Every row gives one point. Before rounding, the points of a table are all equally far from one centre. They may lie mostly on one side of it. Write the centre, to within rounding.
In the rows, zero is written as 128.

Points (5 x 2):
[[ 79 108]
 [166  80]
 [ 79 130]
 [124 168]
 [173 144]]
Centre: [129 117]

Points (11 x 8):
[[114 144 103 131  80  86 101  85]
 [144 102 177 112 108  91  59 148]
 [ 87 153 142 130 165 121 118 176]
 [ 64 191 163 148  98  61  74 107]
 [126 177 152 122 161  83 107 189]
 [139 144 115 147 115 124  88  76]
 [103 149 135 111  63 111 129 136]
 [156 166 167  96  92  90 121  87]
 [ 77 136 192 120 118 144  70 145]
 [118 146 134 132 168 116  95  64]
 [109 154 123 166 107 116  81 176]]
Centre: [110 155 154 122 126  92  91 124]

Points (21 x 14):
[[111 129 169 133 195 134 164 185 169 150 128 111  99 145]
 [145 135 146 146 136 133 155  97 201 135  76 144 155 132]
 [ 81 126 201 133  84 133 131 128  91 104 120  97 115 164]
 [108 161 135 156 163 118 151  81 128 149  32 127 117 104]
 [ 91 108 112 115 127 129 206  97  57 162 104 111 118 173]
 [144 107 182  94 171  80 143 114 109  63  83 118 136 151]
 [106  81 136 101 135 110 168 168 135 107  99  54  93 108]
 [126 153 142 104 137 138 229 173 102 108  67 130  96 129]
 [ 77 154 165 132 182 137 174  98 103 122  55 113  70 129]
 [145 106 128 171 133  68 144 128 125 105 101  99 123  81]
 [108 126  95 178 128 100 186 149 110 181 135 118 123 144]
 [ 97 103 136 138 188  81 118 115  82 157  89  82 107 165]
 [ 58 102 155 153 148 105 171 127 129 146  80  57 135 171]
 [101 164 164  67 181 194 163  98 121 134 105 120 133 160]
 [104 173 152 112 175  94 169 178 106 167 125 132 151 180]
 [ 68 145 159  80 132  92 159 155  73 104 140 125  91 145]
 [ 79  61 152  90 155 129  88  95 103 116  90 113 133 120]
 [ 83 125 185  91 144 165 167  95 122 103  45 144 171 111]
 [ 68 156  98 162 137 104 166 119 133  86 109 112  93 161]
 [114 142 141 129 169 118 160  58  88  90  95 123  93 179]
 [124 155 123 136 111 152 116 130 105 109 105  68  92 180]]
Centre: [111 124 142 121 145 131 154 130 114 127 103 122 135 132]

Points (27 x 24):
[[121 111 134 127  61 187 122  94 126 175 176 156 135 143 116  71 134 136
  135 187 146 102  77 165]
 [ 87 107  98 135  66 179 159 104 153 182 161 128 189 139 117  91 134  95
  139 140 140  69 129 186]
 [ 87 113 121 133  91 128 160  88 118 122 161 136 140 133 107 138 127 116
  102 134 145 141 143 197]
 [ 82  94  87  62  97 144 166  65  70 184 114 113 113 145 136 103  92 157
  109 160 134 111 106 132]
 [ 95 117 128 119  77 158 109 138 117 144 182 200 146 146 117  99 128 128
  168 119 113  39 131 118]
 [109 105 113  88  79 140 166 125  71 190 149 141 122 129  80 102 118 151
  127 122 167 132 123 177]
 [ 67 118  97  62 103 140 106 108  95 201 131 157 154 150  79 118  93 139
  147 171  79 125  95 164]
 [ 93  82  55 102  84 158 184  74 109 192 137 136 148 170 142  98 105 100
  124 137 130  45 118 151]
 [ 75 132  56  53  65 168 184 124  96 158 100 129 144 123  97  95 133 155
  124 128 140 119 103 118]
 [ 67  84  88  97 108 132 123  67 124 161  92 147 111 144 140 151 114  84
  109 171 116  67 169 120]
 [ 94 111  99  66  76 151 158  75 113 203 129 157 105 125  89 115 124 118
  142 142 120  78 146 201]
 [117 101  97 129  71 149 122 116  92 147 128 122 165  99 163  73 133 107
  189 121 162  90 135 174]
 [127 106  65  84 104 128 163 120 176 152 109 171 140 167 133 122 140 118
  116 122 157 120  82 134]
 [ 83 127  99 128  61 148 189 134  71 172 128 151  94 162 112 127 158 132
  133 120 126  79  75 179]
 [142 102 113 112  43 152 134 115 121 165 125 131 141 138 110  85  94 152
  143 143 168 128  73 163]
 [ 62  82  81  70  89 157 140  97 123 156 194 129 149 145 119 119  83 139
  155 168  71  74  82 144]
 [113 114  87 149  74 106 130 126  93 168 169 184 157 160  87 141 136 125
  106 162 104  68 122 146]
 [102  91  43 102  87 146 154  99 109 198 156 162 126 159  86 154 102 107
  168 153 101 121 139 201]
 [ 77  71  99 102  70 138 132 132  49 134 111 168 147 132 110 109  90 102
  114 185  86  83 104 158]
 [120 118  86  79 105 119 128  68  72 161 157 156 144 144 133 113 113 173
  143 136 114  59 159 139]
 [111  83  63  90 100 122 132 127 104 186 165 145 185 187 160 118 109 137
  161 123 141 137 115 129]
 [114 126  48  75  88 153 178 115  75 204 138 145 135 137 109 130 129 119
  121 130 154  67 105 139]
 [ 95  86  82 153 101 103 158 126  92 175 125 156 110 160 138 142  91  85
  138 187 115  78 143 182]
 [ 73 117  29  96  74 133 135  85  83 126 112 130 162 145 137 120 125 101
  128 162 110 109 189 135]
 [137  94  75  46  80 149 155  79 137 175 149 139 144 100 105 134 129 116
  108 130 117  96 135 119]
 [108 103 124  99  56 131 163 104 105 169 168 177 143 162  90 155  95 131
  131 163  98  93 107 165]
 [115  76  88 139  72 107 127 122  56 143 107 167 173 187 122 113 142 123
  147 172 108  75 124 158]]
Centre: [ 95  97  86 120 102 168 131 125 117 153 128 135 120 144 122 111 134 131
 145 147 108 106 127 137]

Points (28 x 24):
[[160  67 155  75 113 141 137 133 140 166 128 106 115 113 144 190 139 171
  108 196 154 154  91 144]
 [172  68 138 149 183 121  81 148  68  89 109  99 100  80 121 147 166 151
  132  88  99 180  87 153]
 [146  44 121 106 104 113 142 136 151 131 132 158 106  94 184 139 160 103
  155 161  97 136 108 129]
 [129  37 150  96 131  76 128 129 118 116 156 133  76  89 143 188 150  72
  149  91 137 161 103 103]
 [130   8 147 104 128 126 128 103 145 122 116 103 116 101 141 160  91 156
  115 112 142 175 125 103]
 [115  93 156 110 137 112  91 131 106  88 159 164 119 139  92 128 142 138
  129 132  78 184 102 125]
 [123  92 132  99 136  67  89 116 100 117 111  73 125 113 117 216 168 135
  159 172 182 162 136 138]
 [172  88 152  59 139  99 135 135 148 146 147 155  97 104 151 177 175 135
  158  43 138 146  89 129]
 [166  62 185  78 124  86  94 120 127 118 142  97 183  55 168 151 155 136
  131 110 116 150 116 107]
 [146  61 154 126 199 109  96 105 131 171  41  87  78 107 138 150 145 144
  100  93 122 165 149 133]
 [172  71 112 113  79 106 104 166  82 134  81 134 115  62 128 139 138  93
  127  77 134 161 141 145]
 [229  54 185 105 128 126 101 159 105 179 165 132 100  92 109 129 143 154
  111 101 159 133 127 112]
 [139  69 155  92 116 133 105 131 170 122  83 102 141 128 138  70 124 165
  107 103  97 146 127 146]
 [153 144 211  88 127  90  87 167 185 151 128 120 137  86 103 140 171 118
  154 112 160 172 147 126]
 [129  54  95 148  97 118 117 135 105 134 115  81 138  83 132 154 160 161
   71  98 113 194 156 176]
 [207  65 150 135 115 135 109 141 120 213 119  93 124 134 138 157 184 104
   79 145 146 135  75 167]
 [189  64 180 117 191 107 117 111 137 137  52  96 107 116 111 145 184  86
  129  73 164 138 100  95]
 [115  78 170 125 130 104 103 109 140 111  86 155 161  79 123  74 180 142
  101 101 118 169 133 120]
 [117  73 124 124 138 117 131 136 109  78 146 135 106 141  72 129 161 148
   77  92 168 118  89 196]
 [126  42 154 127 148 103 130 151 149 149  86 120 158  82  55 129 111 154
  170  66 149 160 145 124]
 [113  78 130  79  82 121  96 151 128 110  95 105 153 116 133 165 136 111
  144  92 137 154  52 153]
 [129 114 146 142 168  89 137 171 146 173  90 119  32 129 143 117 192 128
  108  79 148 162 110 142]
 [169  91 161  82 131  87 125 131 120 114 133  93  98 129 121 147  97 163
  127 119 131 205  98 197]
 [154 103 143 121  89  99 165 125 119 125  42 109  94 124 153 106 153 156
  135  90 121 128 117 193]
 [157  54 154  69 140  84 110  85 130 112  72  91  87 109 120 174 116 148
  120  88 156 143  97 129]
 [102  86 150  93 122 114 104 152 109 195  87 119  96  71 135 196 191 129
  131 142 181 101 177 152]
 [ 98  85 202  86 161 108 104 188  89 186  98 154 115  87 115 127 153 163
  144 136 125 156 129 113]
 [163  40 158 174 121 115  98 129 109 127  90  78 116 119 101 117 148 180
  149  80  86 175 115 104]]
Centre: [140  92 156 129 143 119 133 136 120 145 126 101 124 112 117 149 163 126
 131 113 135 134 129 144]

Points (31 x 24):
[[113 155  91  80 102 139 109 173 162 182 153 116 158 169 112  98 223 145
  126 151 161 151 114 160]
 [147 140 130  94 163 155 128  88 166 190  91  94 132 144 110 130 180 116
  134 120 179 109 170 121]
 [121 137 129 119 139 184 175 124 147 167 130 158 122 198  20 126 172 105
  162  91 175 136 142 151]
 [ 73 140 110 126 118 134  99 171 150 151 139 109 134 192 123  97 221 108
  112 119 168 135 152  72]
 [ 67 111 125 107 151 122 135 136 145 147 103 119  77 163 114 122 166 103
  101 151 134 162 138 158]
 [108 151 107  96 150 111 138 182 122 199 110 100 132 150  58  93 218 110
  149 133 161 127 142 140]
 [106 146  92  94 116 168 155 113 114 127 151 191 199 182 100 103 180  85
  121 156 139 172 143  92]
 [128  96  63 128 160 108 132 143 111 163 142  98 104 193 117 167 181 107
   94 124 190 122 161 134]
 [111 156  95 121  73  97 102 140 156 169 161 174 121 152  88  95 167  91
  141 129 122 103 215  91]
 [136 110 161  87 132 113 150 160 162 104 102 108 100 164  54 112 173 132
  174 145 136 143 180 150]
 [118 137  90 104  60 136  97 170 143 151 150 134 112 136  92  82 171 152
  157 103 195 102 154 152]
 [147 157  99 119  69 156 131 137 143 121 114 166 102 187  88  66 184 170
  119 156 154  93 145 138]
 [115 150 111  90 163 162 137 174 139 166 135 140 129 127 120 148 213 119
   81 121 170 129 157 102]
 [116 155 127 107 185 174 159  88 135 198 123 157 129 133  70 128 137 140
  114 113 135 121 167 137]
 [128  90 100  93  96 114 117 147 129 162 111  92 143 169  55 110 216 128
  110  92 156 173 190 119]
 [116 129  97  93 119 148 142 157 165 179 131 104  95 190 108  84 206  93
   92 138 114  90 192 128]
 [ 88 142 175 133  76 134 134 133 153 135 149 151 151 185  76  98 212  87
  138 109 162 128 155  98]
 [ 80 101 112  91 149 166 126 115 164 178  82 151 120 145  84 111 156 140
  162 173 188 115 143 150]
 [137 128  99 108 189 159  92 147 140 169 146  79 177 174 120 108 194 123
  148 138 177 108 122 156]
 [123 139 111  95 182 107 147 109 158 129  99 151 115 116  49  92 163 126
   76 108 151 115 142  70]
 [118 116 132 134 193 113 140 132 146 193 145 158 139 146  77 108 167 103
   98 163  88 120 191 101]
 [ 86 128 168 117 110 139 113 161 124 158 197  91  99 177 103 101 201 137
  114 134 122 109 146 108]
 [112  91 131 134 140 144 124 167 122 142 171  84 104 154 126 122 133 102
  128  98 175 136  93 116]
 [177 148 115 129 101 173 145 149 125 170 175 147 120 139  82  58 144 127
  154 126 167 104 186 126]
 [122 131  92 120 168 144 180 142 129 151 124 147 113 154  50  58 219 101
  130 140 126 130 140  56]
 [ 71 132 122 105 103 147 144 160 132 174 133 144 139 167  40  53 169 141
  113 112 150 160 182 102]
 [118 130 138  94 111 111 134 166 132 137 150  95 162 153  99  62 204  79
  121  99 170 125 162  70]
 [116 105 117 105 110 132 135 109 144 159 181 179 108 221  66  67 159  50
  173 112 166  90 147 151]
 [104  88  88  84 103 133 128 133 127 160 157 106  78 153  49 149 200 163
  110 114 127 146 188 156]
 [112 106 139  71 158  81 130 148 152 204 151 113 128 152 127 100 200 126
  160 123 179 110 189  78]
 [141 145  97  76 123 182 124 178 133 140 142 131 201 143 143  93 200 134
  123 128 154 115 144 117]]
Centre: [128 112 100  93 135 124 129 125 143 144 154 146 134 174  85 112 165 128
 139 124 140 118 139 114]
